Every row gives one point. Any point is a mix of the corners, with weights that add up to 1. It lies inside the corners' shape when no weight is negative. Is each point inside? If not, which corners have a negative weight?

Corners:
(1): [ 29  19 -29]
(2): [-22 -59  39]
(3): [-41 -45 -40]
(4): [-9 -6 60]
Points:
[-23 -51  25] => inside
[-20 -52  35] => inside
[-21 -50  30] => inside
[ -6 -31  16] => inside
[ 12  -2 -26] => outside (4)
[-28 -30  30] => outside (1)

Corners:
(1): [ 8  3 13  1 13 -1 19 26  9  9 -2]
(2): [  4   7 -21  -6 -49 -12  -3 -10  19 -16  19]
(3): [  5   1   4  11  -2  17  -6   8  10 -12  11]
(4): [ -1   2  21  -3   6  -9 -13  20 -60 -27   2]
(5): [  5 -12 -18  -1   8  11  28  -2  19  15   4]
(6): [  9  -6  20   9 -11  -1  12  -6   9 -19  10]
(7): [  3  18  13  -8   1  15 -11 -16   5   1   4]
(8): [ -1  25  24   8  19   6  12  16 -21  -5   9]
(9): [ -9  11  -2  13  21  -5   3  21  -9   7 -22]
(10): [-9 -1 16 17  1  4 -1  4  7 -8 17]
(11): [ -8   3  -4  -7   7   3   2  -9   4 -17   5]
(12): [ 16   7   7   3  -4 -17  -2  -5   9  -7  12]
Points:
[ 3  6  6  9 -3  0  4  9  1 -7  9] => outside (7, 11)
[ 3  1 10  8  7  1  1  9 -4 -4  1] => outside (2, 8, 11)
[ 7 10 10  4  4 -4  4  3  0 -5  9] => inside
[ 1  3 11  4  8  2  5  8  0 -5  3] => outside (2)
[ 4  5  9  6  1  0  5  8 -1 -4  4] => outside (11)
